Each row is a point. The last column is the point's height on a tilted bowl or saddle (a function of degree 2), plus a little noise. Count its main directions that bend up, bend down and stay straight.
(in the rows, 128 means zero)

Points:
[[142 144 140 104]
 [151 118  91 108]
 [149 102 124 111]
 [139 130 140 109]
 [117 104  88 106]
 [ 69 108 154  92]
 [147  47 105  93]
 [118  87 107 108]
 [169 117 134 105]
 [124 104 131 112]
 [110 128  86 101]
 [115 117 110 110]
 [127 152 146 101]
 [103 155 140  96]
 [ 70 155 120  80]
 [166 112 170  96]]
Directions: 0 up, 3 down, 0 straight

Points:
[[165 156 127 141]
 [136  80 157 117]
 [168 148 168 159]
 [139 165 114 143]
 [123 175 110 153]
 [ 88 150 139  91]
 [130 142 141 109]
 [162 128 181 158]
 [104  94 118  92]
 [101 151 159 103]
 [151 149  79 164]
 [159 167 109 158]
 [121 161 158 128]
 [130 133 132 101]
 [ 94 129 119  88]]
Directions: 2 up, 0 down, 1 straight

Points (24 x 5):
[[ 42 103 145  91  35]
 [156  83 119 134 139]
 [108 128 175 138  98]
 [138  92 113 148 126]
 [134 144  91 116 142]
 [102 188 114 137 155]
 [108 128 123 118 127]
 [143 106  96 136 130]
 [105 152 149 158 127]
 [136 153 132 143 131]
 [145 101 159 114 117]
 [170  85 114 141 138]
 [104 142 119 135 125]
 [ 83 101 130 149  92]
 [148 162 142 112 152]
 [186 120 185 112  91]
 [110 103 117 144 113]
 [173 155 187 131  95]
 [127 146 123 119 142]
 [110 145 186 148 103]
 [141 108  87 127 133]
 [104 121 111  67 161]
 [ 97 127  86 137 105]
 [137 142 135 148 124]]
Directions: 2 up, 2 down, 0 straight

Points (23 x 5):
[[133 157 145 155 124]
 [126 170 164  59 176]
 [123 116 133 160 110]
 [154  94 142 120 122]
 [118  72 144 140 112]
 [144 146 150 121 127]
 [127 153 128 141 121]
 [109 120  98  82 142]
 [103 129 155 129 108]
 [122  83 140 143 110]
 [159 124 175 142 131]
 [152  91 118 124 125]
 [119 154 120 139 121]
 [105 154 112 198 138]
 [145 124 123 157 122]
 [125 140 135 135 114]
 [122 129 190 152 121]
 [ 90 124 134 125 109]
 [124 124 123 130 111]
 [175 119 174 138 142]
 [127 147 188 135 128]
 [158 171  62  78 227]
 [182 160 116 129 173]]
Directions: 4 up, 0 down, 0 straight

Points, 49 rows:
[[120 120 125 162 137 142 117]
 [109 152 136 153 134 163 126]
 [180 129  95 131 154 124 103]
 [144  99 119 122 109 158 125]
 [119 172  98 134 175 125 136]
 [ 95 174 156 181 111 126  92]
 [117 138 140 117 157  61 153]
 [131 134  75 164 133 162 108]
 [110 128 159 135 106 138 118]
 [110  72 156 155 144 120 101]
 [127 137 119 110 124 131 130]
 [118 122 115 125 133 130 126]
 [120 114 105 165 152 198 116]
 [145 114 150 126 110  74 111]
 [173 103 128  96 127 127 105]
 [140 146 138 187  72  98  59]
 [174 168  60 125 173 122 100]
 [180  82 102 150 133 109  62]
 [196 151  97 125 104 143  88]
 [148 147 127 121 135 109 132]
 [168 108 117 143 105 121  91]
 [121 118 119  98 120 119 124]
 [174 123 150 113 151 191 112]
 [156 143 138 132 147 153 133]
 [144 155 117 152 128 111 120]
 [104 135  86 119 170 132 110]
 [139 153 108 150  69 129  90]
 [132 159 125 138 111  79 112]
 [111  97 123 146 127 190 130]
 [118 113  62 167 126 108  63]
 [149  80 126 112 137 135 110]
 [140 112 129 122  92 124 114]
 [142 110  99 119 156 121 113]
 [161 171 163 162  92 107  89]
 [123  92  92 110 102 112 104]
 [163 154  83 159 124 109  88]
 [ 89 190 104 146 149  95 110]
 [120 150 124 107 159 141 138]
 [ 91 123 163 175 109 101  93]
 [168  89 131 143 139 103  93]
 [117 169 151 141 144 133 137]
 [111 114  84 158 175 141  93]
 [141 119 140 126  75  76  84]
 [155 132  80 122 169 168 115]
 [ 98 143 169 131 146 102 135]
 [162 196 131 129 136 195 142]
 [109 114 126 125 157 127 126]
 [161 106 173 101 103 131 100]
 [119 152 106 115 107 139 122]]
Directions: 1 up, 4 down, 1 straight
